Rows are points. A path goes straight from each point to the next, and from the last back to the first. The post is the endless flat space through its rows: a point in 2 columns, a line in 3, a plane in 4, and so on, so that a path can go around it. Count how often the path circles the post. Going back the other way cancels.

Post (1 x 2):
[[-0.7 -1.4]]
Path, 31 rows:
[[ -6.1  -6.2]
 [ -2.8  -0.6]
 [ -5.6  -9.4]
 [  1.8  -7.8]
 [  2.9  -1.2]
 [  1.9   3.9]
 [  3.2  -1.1]
 [  2.4   2.3]
 [  3.8  -3.0]
 [  3.1   5.1]
 [ -2.8   3.1]
 [ -5.2  -2.6]
 [ -3.3  -7.8]
 [  3.2  -4.0]
 [  4.2   1.2]
 [ -0.6   2.4]
 [ -1.0   5.9]
 [  5.1   5.0]
 [  5.9   1.3]
 [  0.3   6.0]
 [  0.2   3.0]
 [  1.9   0.7]
 [ -1.5   7.0]
 [ -5.7   2.5]
 [ -4.2 -10.8]
 [ -0.5  -5.5]
 [  2.5  -1.2]
 [  1.5   7.2]
 [ -4.3   4.1]
 [ -6.0  -2.3]
 [ -2.3 -10.2]]
Times around: 3

Post:
[[ 1.6 -4.6  1.1  2.1]
 [-2.8  5.9 -6.4 -3.9]
 [ 4.1 -2.0  3.1  2.3]]
Path (21 x 4):
[[  2.0  -3.1   9.8   5.9]
 [  2.3   0.9  -0.3  -2.5]
 [  1.3   1.4   1.5  -4.4]
 [  2.2  -5.0  -2.7   1.0]
 [  1.5  -1.9  -2.4   4.3]
 [ -3.4  -7.3   2.6   4.8]
 [ -2.2   2.3   2.5   0.0]
 [ -2.5  -8.4   0.5  -0.7]
 [  0.5  -3.4  -3.5  -2.7]
 [  1.1  -1.7  -5.9   2.9]
 [ -0.7  -1.3   0.9   4.8]
 [  0.4 -14.8   4.6   4.6]
 [  8.0  -5.1   5.9  -0.3]
 [ -1.3  -6.6  -3.9  -1.2]
 [ -7.3  -8.0 -11.2   3.0]
 [ -6.6   2.7  -4.9   0.0]
 [ -3.3   7.3  -0.6  -4.3]
 [ -0.5  -3.3   0.5  -0.6]
 [  5.5   2.1   0.1  -4.8]
 [  3.9  -9.1  -3.8   4.4]
 [ -4.9   2.3  -6.7   0.2]]
Times around: 4

Post:
[[ 10.0   0.3  -0.4   3.9   1.8   1.9  -0.3  -1.4]
 [  4.1   3.2   1.9  -0.5  -1.3   0.0   5.5  -3.6]
 [ -1.5   1.9  -2.2   0.7   4.0  -2.3  -4.2  11.2]
 [ -7.4  -1.5  -5.1  -2.8   5.3   0.2   1.2   2.5]
 [  5.6  -1.5   2.2  -0.1  -6.4   0.2  -2.4   1.2]
 [-10.2   0.0  -2.2  -5.1   1.7  -3.5  -7.4  -1.1]
 [  3.4  -0.4   4.9  -0.8   0.8   2.5  -1.4  -0.8]]
Path:
[[ -2.5  -2.0   2.1   7.1   5.2   2.9  -4.0   5.6]
 [  2.8  -3.2  -1.3   1.8  -4.5  -3.2  -7.4   4.4]
 [ -3.2  -7.5  -8.5  -4.4   3.2  -2.8   4.0   4.7]
 [ -8.2  -2.5  -1.6  -8.8   3.5   1.0  -8.4  -1.0]
 [  3.2   0.5  -0.7   0.2  -3.4   2.7  -5.6   9.5]
 [ -2.2   0.8  -4.8   3.8  -2.0   2.8   3.9   3.0]
 [  1.6  -0.3   3.7   1.3  -0.9   0.8   5.3   3.4]
 [  0.8  -1.0   4.6  -0.9   4.4  -0.5   8.4   0.3]
 [  2.6  -0.3  -0.6  -5.1  -7.7  -2.9   2.3  -0.2]
 [  1.6   1.5   0.3  -7.5  -0.8   0.3  -9.2   0.0]
 [  0.4   3.8  -2.1  -1.9  -3.8   2.0   7.9  -2.4]
 [  8.6   1.2  -1.6  11.6   5.3   1.6  -2.9   6.1]
 [ -4.4  -1.4  11.0  -3.1  -1.9  -2.9  -0.4   8.3]
 [ -4.2  -8.5  -6.6  -4.7  -2.2  -4.1 -11.3   0.8]
 [ 13.1  -1.1   0.8  -1.1   0.7   2.7  -5.3   0.5]
 [  6.6   6.6   2.4  -0.9  -4.4   3.5   3.9  -1.1]
 [  2.0  -2.0   4.6  -0.3   1.5   5.4  -0.3  -2.6]
 [  0.3  -6.3   2.2   3.5  -2.0  -1.7 -12.8   3.6]
 [  5.0  -3.2  -5.5   3.3   6.2  -3.4  -4.4   8.4]
 [  3.4  -0.4  -4.1  -1.7  -1.1  -2.4   1.1  -1.1]
 [  6.4   3.2   8.2   0.4   8.4   0.7  -2.3   1.9]
 [  5.3   1.0  -3.4   4.1   1.4  -3.4   7.2   4.0]
 [ -2.1   0.0  -1.2  -3.1   5.1  -2.0  -7.6   5.3]
 [ -3.9  -0.4  -7.0  -3.4   0.3  -2.1  -5.9  -8.1]
 [ -5.6   3.6   7.8  -4.3  -2.6   4.9  -0.6   4.9]]
Times around: 4

Post (10 x 11):
[[ -6.2   2.0  -5.0  -5.4  -1.9   0.3   1.5   2.6   1.8  -7.7   4.5]
 [  0.8  -7.6  -1.5   1.4  -2.2   1.9   7.4   3.9   2.3   4.4  -0.1]
 [  2.3   2.6  -0.3   0.0  -0.5   4.9   2.3   1.2  -6.1  -2.1   4.2]
 [ -2.8   2.5  -1.6   0.2  -3.5  -1.7   7.3   2.2   1.7  -2.7   6.8]
 [  2.4  -1.9  -3.4   1.1  -4.2  -1.8   1.5   8.1   2.6   7.7   1.1]
 [  2.8  -0.2  -0.6  -1.7   6.6   1.7  -2.7  -5.5  -3.2   1.8  -1.7]
 [  2.0  -4.5   7.7   2.7   3.6   1.7   0.9  -4.3  -3.8  -5.4  -4.2]
 [  2.4  -6.7 -11.6  -6.7  -3.7  -2.1   4.8   1.0   6.5  -2.6  -0.5]
 [ -1.7  -0.3  -0.6  -0.4   0.6   1.9  -3.3 -12.2  -1.2  -5.5  -2.2]
 [  1.0   2.4   0.4   5.2   2.4   2.4   1.3  -1.6   2.7  -0.1   0.2]]
Path:
[[  3.0   4.7  -5.2   5.8  -2.3  10.8  -1.8   1.2   1.2  -9.7   4.5]
 [  1.5  -7.9   0.1  -3.9   2.6   4.2   6.5   1.7  -3.1  -7.1   2.3]
 [ -0.2   1.3   1.7  -2.1  -0.7   0.0   4.3  -2.8  -0.9   0.5   3.0]
 [  6.7   0.5   0.4   0.2   4.2   7.7   5.4  -1.1  -3.3 -11.1  -4.5]
 [ -4.7  -2.3  -3.9  -0.2  -9.0   3.9   1.1 -10.1  -7.0  -2.4   2.7]
 [ -4.6   2.2   5.1   4.6   6.5   6.0  -0.6   5.3  -5.0  -1.3   4.7]
 [ -2.0  -0.4  -0.6  -1.8  -1.6   1.2   2.4  -4.9   0.1  -6.5   4.3]
 [  6.8  -4.9   3.5  -2.9  -0.7   6.1   3.8   2.0  -6.0   2.9  -2.3]
 [ -5.6  -5.2   7.3  -0.7   0.8   5.3   3.7   3.6  -4.2  -6.1  -2.1]
 [  0.4  -3.3   3.7  -6.0   5.5   4.1   1.3  -1.3   0.5  -1.8  -1.3]
 [ -3.8   0.1   0.9   3.3  -5.8   2.8   5.1  -4.9   0.0   1.6   6.0]
 [ -4.6   2.0  -1.5  -3.8  -3.2  -3.9   3.7   1.1   3.1  -2.7   4.4]
 [  3.9  -7.4   0.1  -2.4  -8.5   4.2   0.8   2.5  -6.8  -2.5  -4.4]
 [  1.4  -5.3  -5.7  -2.9  -0.4   9.6   3.0   4.4  -5.8  -7.7   0.2]
 [ -7.9   5.7   0.1  -0.5   3.6  -2.9  -3.4  11.3   5.4  -3.4   5.8]
 [  7.4  -4.8  -3.2  -6.5  -1.7  -3.8   0.5   6.7   0.4   4.1   0.0]
 [ -2.9 -13.9   5.0   0.6  -6.0   5.7   9.1   2.8  -1.4 -11.9   2.1]
 [  8.6   6.1  -4.6   3.3  -1.8  -0.2   5.9   0.5  -4.9  -2.4   9.9]
 [ -8.0  -2.5  -1.0   0.0  -4.0  -1.7   2.5  -5.3   0.6  -1.0  -0.3]
 [  1.9  -3.5  -2.2  -1.8  -7.0   0.1   9.5  -5.3  -0.3  -7.9   1.4]
 [ -4.7  -5.8  -7.1  -3.4  -5.4   1.9  -3.9  -3.2   4.5  -9.0  -6.5]
 [  4.0  -1.5   2.5   7.2   5.2   3.9  -0.6  -2.1  -6.1   4.5  -1.4]
 [ -0.1  -4.9  -3.3  -4.7   4.8   4.6  -3.2  -7.0  -5.1  -6.8  -2.7]
 [  3.1   1.4   1.1   9.9  -5.0   2.4   7.7   4.6   1.1   5.3  -2.5]
 [  3.0  -4.1   4.2  -1.7   4.4  -1.0   7.4   1.4   2.8  -0.3  -5.1]
 [  0.5  -3.8   2.6  -0.7  -5.3  -5.0   2.4  -3.2  -1.5   6.0   1.7]]
Times around: 1

Post (13 x 14):
[[  2.9   6.8  -3.3   4.4  -0.3   1.9  -1.0   0.9   4.6   1.1  -3.0  -0.4
    5.5  -2.2]
 [ -4.5   2.8  -2.1   4.3   0.8  -5.9  -3.2   5.8   3.3  -2.2  -1.5  -0.3
   -1.1   2.0]
 [  5.5  -4.1   2.0   3.2   1.0   2.6  -2.9   1.5  -0.7   1.7   1.4   1.9
    5.7   3.9]
 [ -3.8   2.2   0.7  -6.7   2.7   4.2  -2.4  -6.7  -1.0  -5.2  -5.4  -0.6
    1.0   0.2]
 [  2.0  -1.5   0.1   2.5  -1.3   3.5   4.0   3.9   6.1  -0.9   3.4  -1.5
    0.9   5.8]
 [ -6.9  -1.9   2.5   8.0   0.8  -3.5  -1.5   5.6   1.3  10.0   2.4   0.9
   -1.1  11.3]
 [  1.7   0.7   5.5  -0.5  -2.4   6.3   0.0  -0.8  -3.6  -6.3  -4.2  -3.6
   -7.4  -0.7]
 [  1.6   1.1  -3.3   0.3   2.6  -1.7  -1.8  -6.2   2.0   2.0  -3.8   0.6
   -3.0  -5.0]
 [ -5.2   0.7  -1.0   6.0  -5.3   0.0   2.8   1.9  -5.9   3.7  -1.0   2.7
   -9.7   4.9]
 [  0.0   1.9  -0.5   4.0   5.9  -2.1   5.1   3.3  -2.4   1.6   3.8   2.4
   -5.0   3.3]
 [  4.2   5.1   3.6   2.5  -1.4  -0.5  -1.7  -2.6  -1.7  -3.1   3.1  -0.3
   -6.2   5.8]
 [  2.6  -0.3   1.0   5.5   0.8   3.4   1.2  -5.5  -1.7   0.7   3.0   5.4
    3.6  -8.1]
 [  0.6   2.9   0.7  -5.6  -1.1   2.1   1.7  -4.2  -5.7  -3.4  -1.5  -1.6
   -3.0 -10.2]]
Path (29 x 14):
[[ -4.7  -9.6  -5.9  -1.2   9.8  -1.0  -5.4   0.1  -0.4   1.9  -3.2   6.5
   -1.1  -1.2]
 [  0.4   2.1  -4.0   3.8   1.3  -4.2  -9.3  -3.9   1.5   4.0  -3.8  -3.5
   -1.4  -7.3]
 [  3.8  -7.2   7.6   3.7   0.8   4.3  -3.6  -2.3  -6.2   4.8  -4.6  -5.8
   -4.2   2.1]
 [  4.8   2.0   3.5   1.3   6.1  -1.3   1.5  -6.7  -8.4   0.6  -3.8   1.8
  -10.6   0.4]
 [ -6.9  -1.3  -3.8  -2.6  -0.7  -5.4   7.2  -2.1  -1.5   5.3   4.0   6.5
  -12.6   2.1]
 [ -1.1  10.9   5.9   8.1  -3.0   2.5 -12.6  -6.7   0.5   1.6  -5.8  -1.8
  -11.9   9.0]
 [  1.0  -0.3  -3.8   4.4   6.7   4.5   5.2  -0.4  -4.7   4.0   1.6   3.1
   -3.4   6.4]
 [  6.2   2.2  -5.1   3.3   4.5  -1.1  -0.5  -4.7  -0.8   8.9   8.4   4.8
   -1.6  -1.8]
 [ -3.8   0.4  -3.3  -1.1   7.0  -7.9  -7.0   4.8  -3.2   2.1  -2.6   5.1
    0.0   1.6]
 [  2.0   7.6   2.1   3.2  -4.5  -4.7  -3.2  -0.1   5.8  -5.2  -0.4   1.3
    0.2   7.8]
 [ -0.1  -1.1   7.4   6.5 -11.1  -2.2  -3.8   3.1  -2.6  -8.5  -3.3   0.2
   -1.5   1.1]
 [ -0.1   7.2  -2.1  -2.9   4.0  -1.5  -3.9  -8.2  -0.5  -2.2  -7.0   1.3
   -2.5  -4.9]
 [  5.1  -7.2   4.1  -4.7   1.9   6.1  -2.5   0.2  -1.5   2.4   0.6  -1.8
    6.4  -3.9]
 [ -2.0  -4.8  -1.0   4.2  -6.5   1.1   4.2   0.4  -9.4   6.8   3.4   2.5
  -10.5   3.6]
 [  2.9  -5.0   0.6   2.0  -1.9  -5.4  -1.6   0.3  -1.5   0.5  -3.0  -4.3
   -3.2  -0.8]
 [  2.4   1.4  -0.8   5.1   1.0  -0.6   1.5   6.9  -5.9 -11.4  -6.5   3.6
    0.9  -4.9]
 [  3.5  -7.5  -0.7   7.4  -1.3  -5.7  -1.3   1.0   2.2   3.0   3.2   6.2
   -6.8  -6.5]
 [ -2.5   0.4   5.2  -1.3   9.8  -1.0   8.0   5.7   1.5   4.3  -1.8  -1.3
   -3.5   0.8]
 [  0.1  -1.2   2.4   7.2  -5.5  -6.4   1.1   3.8  -1.4   3.7   2.3  -3.0
   -4.5   3.3]
 [  3.3  -4.4   2.9  16.5  -2.5  -4.7  -9.7   1.8   0.4   5.4  -0.1  -0.5
    0.3  -2.2]
 [ -6.8   0.2  -4.4  -3.7  -0.7   6.3  -1.3   0.7  -0.9   0.1  -5.8   0.0
    6.9  -2.3]
 [  1.2  -1.0   3.5   2.2  -0.9   7.4   8.0  -0.9  -2.0   5.3   4.4   1.5
   -7.2   1.1]
 [  6.1   8.9   6.1  10.8   3.0   1.6   2.2  -0.8  -0.1  -4.7   4.3   4.1
   -2.8   0.7]
 [ -0.8  -2.8   0.3  11.3  -4.8  -1.7   6.5   6.5  -0.2   2.1   0.9  -0.7
   -2.1   1.9]
 [  1.7   1.9  -5.8  -3.2   2.5   3.5  -2.0  -5.9  -2.1  -3.0  -5.0  -0.7
    6.4  -9.3]
 [ -0.1   1.0   3.1  -0.2   8.3   1.8  -6.1   2.4   5.7  -2.3  -4.3 -11.3
    2.2  -7.2]
 [ -0.2  -4.2   6.0  12.2  -1.2  -1.6  -4.2   1.3  -6.3   8.6  -0.8   1.4
   -2.5   1.9]
 [  4.4  -5.1  -2.9   1.5  -2.2   0.8   5.0   0.6  -4.9  -1.6  -0.1   3.6
   -6.5   4.7]
 [  1.1   0.0   4.3   2.0  -7.3  -2.5  -3.3  -3.9  -0.8   3.6   2.1   1.9
   -3.1  -3.1]]
Times around: 1

Post (17 x 18):
[[ 2.3  0.5  0.4  1.9 -5.8 -6.3 -5.8 -3.4 -4.3  5.1 -5.2 -9.7 -4.8  3.6
   3.8 -0.2 -2.9  0.1]
 [-0.7 -1.5  2.1 -4.6  1.0 -4.9  2.3 -2.1  5.3  3.0  2.2  1.7  2.0  5.5
  -7.3 -4.1 -0.9  3.4]
 [ 7.1 -1.1 -4.9  0.9  1.5  2.7 -3.8 -0.7 -3.4  3.9  4.2 -4.8  2.3  8.5
  -1.8  3.5 -7.3  0.4]
 [ 5.6  4.5 -0.2  2.7 -3.3 -9.7  3.0  7.0 -0.7 -1.5  6.4  2.9 -3.4  1.5
  -3.3 -2.5  1.9  1.9]
 [-5.5  0.3 -3.1 -9.0  3.5  2.9 -2.3 -5.4 -3.4  1.8 -0.7  4.5  5.8 -1.1
  -4.2 -4.9 -3.6 -9.1]
 [ 0.6  3.5  1.3 -1.1 -8.3 -4.6  0.3  7.3  2.5  1.9 -2.7  1.3  2.6 -4.3
   3.2 -5.6  1.0  2.6]
 [ 0.9 -6.7 -0.1  6.9  0.1  4.8  6.9  0.5  1.7 -1.2  1.8 -4.3 -1.2  1.7
   0.6  1.1  6.8 -2.4]
 [ 1.8 -1.7  9.2 -1.6 -2.6 -3.3 -5.0  0.6 -2.4  1.1  1.2 -4.8 -2.4 -2.9
  -3.0 -1.3 -4.9  7.7]
 [-5.2 -0.3  2.9  3.6  0.7  1.3  0.5 -4.4 -0.2  0.7 -1.4  4.7  5.8 -6.3
  -3.4  1.8 -3.1 -1.5]
 [ 1.2 -3.4 -5.0 -1.1  1.3  5.8 -2.5 -3.7  2.2  0.5  2.0 -1.9 -0.6  8.4
  -4.7 -7.4  2.1 -2.7]
 [-4.1 -4.0 -0.8  2.9  3.5  0.4  0.2 -1.4 -3.4  0.5 -5.1  0.6 -2.7  5.5
  -1.0 -1.7 -6.2 -7.7]
 [-0.7  1.2  1.2 -3.2  1.8 -5.2 -1.0 -3.1  3.7 -3.0 -1.7  6.3  2.8 -1.4
   0.3  0.8 -3.1 -3.6]
 [-2.2  0.9 -0.7  1.8 -6.3  0.4 -1.9  5.4 -3.7 -1.3  1.5 -1.0  3.8  4.6
  -4.2  6.6 -1.5 -7.9]
 [-5.4 -0.5  1.2 -0.6  1.0  0.1  1.6 -1.4 -2.9 -3.8 -9.8  0.2  0.4  2.7
  -2.2 -2.6  1.4  2.1]
 [-9.6 -3.8  0.8  9.5 -0.8 -2.9  3.8 -1.2 -0.5 -6.0 -2.0 -1.4  5.1  2.5
   1.1  1.5  3.6 -6.2]
 [-6.0  0.2  9.9  5.1  0.4 -0.1  4.8 -2.9  2.6 -4.7  0.2 -7.0 -2.3  1.3
  -3.1  3.1 -6.5  4.5]
 [-0.5  2.1  2.0 -4.1  5.9  0.7 -5.1 -3.1  3.2  6.8  3.4  4.5  0.5  0.0
   4.1 -3.2 -0.9 -6.6]]
Path, 29 rows:
[[ -4.7   1.7  -2.3   4.7   1.2  -1.3  -2.5  -0.1  -5.0  -2.6   0.4  -2.4
    2.0  -9.1  -1.4  -4.6   0.8  -6.7]
 [  0.9  -5.7   2.0   4.5   8.8   1.8   3.1  -6.7   5.7  -5.4  -6.6  -0.1
    0.8   1.9   3.7   3.1   4.7  -5.5]
 [  7.3   4.5  -5.0   4.2  -0.1   2.0  -0.6   1.2  -7.0   5.1 -11.0   0.1
   -3.9  19.1  -0.7   1.5  -5.5   0.6]
 [ -2.8  -3.8  11.8  -5.8   2.6  -0.1   5.4  -3.1   6.4   2.7  11.5  -6.6
    2.4  -1.2   5.6   2.9   4.3  -0.7]
 [  0.4  -3.6   4.5  -3.7   6.2   2.0   0.7  -0.8  -1.7  -5.6   7.1   5.4
  -10.6  -5.5  -0.7   2.1  -5.7  -2.9]
 [ -0.8  11.2  -9.8   1.9  -3.3   3.6   7.2   3.2   5.5   3.2   2.7   3.2
    6.5   3.8   3.2  -1.7   2.8   2.5]
 [ -3.4   3.4   2.3   2.2  -0.8  -4.3  -2.0  -3.5  -2.8   0.5   6.6  -1.4
    5.8   3.5   1.4  -1.2  -1.9  -0.2]
 [  4.0  -2.4   2.9   1.7   2.3   5.6  -8.0  -5.7  -3.0  -1.7   0.3  -4.3
   -1.9   8.5  -1.3   5.6   2.9  -0.1]
 [  1.4  -4.6  -1.6   0.7  -1.8   1.1   0.8  -7.3   0.4  -0.4  -7.9  -3.0
    7.3   7.0   3.7  15.9  -5.1   3.0]
 [ -3.3  -1.5   1.9   3.8  -1.3  -2.3  -2.2   3.7   1.7  -7.5   4.7   3.9
   -0.9  -4.7  -2.7   0.8  -2.9   1.1]
 [ -6.8  -8.7   0.1  -1.0   6.3   4.7   1.0  -4.0 -10.1   5.4   0.6  -9.8
   -1.5   8.5  -5.9   5.2  -2.9 -10.2]
 [  2.6   0.1   2.8   3.2   2.4  -6.8   0.5   1.4   7.1   9.4  -4.5   6.4
   -0.8  -2.1   3.1  -0.5   2.8  -6.4]
 [  3.1  -7.7   0.7  -1.7   5.6   9.7   5.7  -5.3  -0.8  -2.6   0.7  -3.3
   -5.2   6.7  -6.3  -5.2   4.7  -8.7]
 [ -0.3  -2.2  -2.3   3.1   1.1  -0.3   3.4  -6.3  -1.5   2.1   3.0  -0.3
   -2.9   7.9  -3.3  -5.7 -13.2  -2.3]
 [  6.0   1.0  -5.8  -4.2  -6.4   0.4  -1.6  -2.7  -2.1   5.1   6.1  -3.0
   -2.6   3.7  -0.2   5.2  -6.2  -1.8]
 [ -3.9  -4.0  -2.3   8.3   4.9  -0.6   2.4  -2.5   7.7   1.4   0.8  11.1
    2.6  -3.6  -3.8   4.7  -4.2   2.2]
 [  1.1  -2.9  -5.7  -2.8   2.4  -3.6   5.1  -2.2   6.0   1.7  -3.3  -5.9
    4.3  11.7  -0.7  -6.9   6.9   7.4]
 [  0.4  -6.5   6.8  -3.4   4.3   5.7   1.2  -1.7  -4.1   2.8  -3.5  -5.1
    4.0   2.9  -6.5  10.6  -5.1  -4.0]
 [ -5.7   4.6   1.4   1.1  -5.1  -4.3   2.4  -0.9  -2.2   0.5  -5.3  -3.9
    4.8  12.5  -2.3   2.1  -3.2  -3.3]
 [ -2.5   1.6   7.7   5.5  -3.1  -6.4   0.0   4.8  -1.9  -4.6  -5.8   1.2
   -2.9   1.7  -2.6  -0.5   1.7   3.2]
 [  2.0  -0.5   0.4  -7.4   2.1   5.1  -4.2   3.1   2.5   1.6   0.6  -6.1
   -0.2   1.5  -4.5 -11.2  -4.2   1.3]
 [  0.0  -0.6  -2.2  -6.3   4.1   1.5  -2.5   2.5   1.0  -3.3  -3.7   3.0
    1.6   1.7  -1.9   2.9   4.0   3.4]
 [  1.5  -0.3 -10.9  -2.9   3.8   4.0   0.4  -1.9  -9.3   5.2  -1.1  -4.2
    5.6   1.1   6.5   1.7   0.9   6.6]
 [ -1.9   1.8  -2.9  -3.0  -0.9  -9.7  -8.2  -0.8  -2.1   6.1   0.1  -2.2
    6.6   0.9   1.5  -4.8  -6.9   0.7]
 [  3.6   4.5   1.7   1.3   3.8  -1.8  -2.2   0.7   1.6   9.9  10.1  -6.4
   -2.1  10.6  -1.1   1.3  -4.7  -1.1]
 [  8.3   5.6  -1.1  -0.7   1.5  -3.9  -2.9  -3.3   2.3   2.6   2.7   1.8
    4.9  -1.8   8.0  -2.5  -7.5  -2.1]
 [  4.5   2.5  -2.3   1.0   2.3   2.7  -8.0  -4.4  -3.6   1.6   3.0   3.8
   -4.4   0.9   1.7  -3.0  -4.6  -6.8]
 [  3.2   2.9   0.2  -5.3  -7.6  -1.3  -2.5   8.1  -3.1   1.6   2.4   1.8
   -2.8   2.8  -6.8   0.9   0.3  -0.3]
 [  2.5 -10.0   0.9   4.5   3.6  -3.4   1.2  -0.8   4.9   8.1  10.9  -1.7
    4.2  -0.1   6.5   7.2   1.8  -7.8]]
Times around: 3
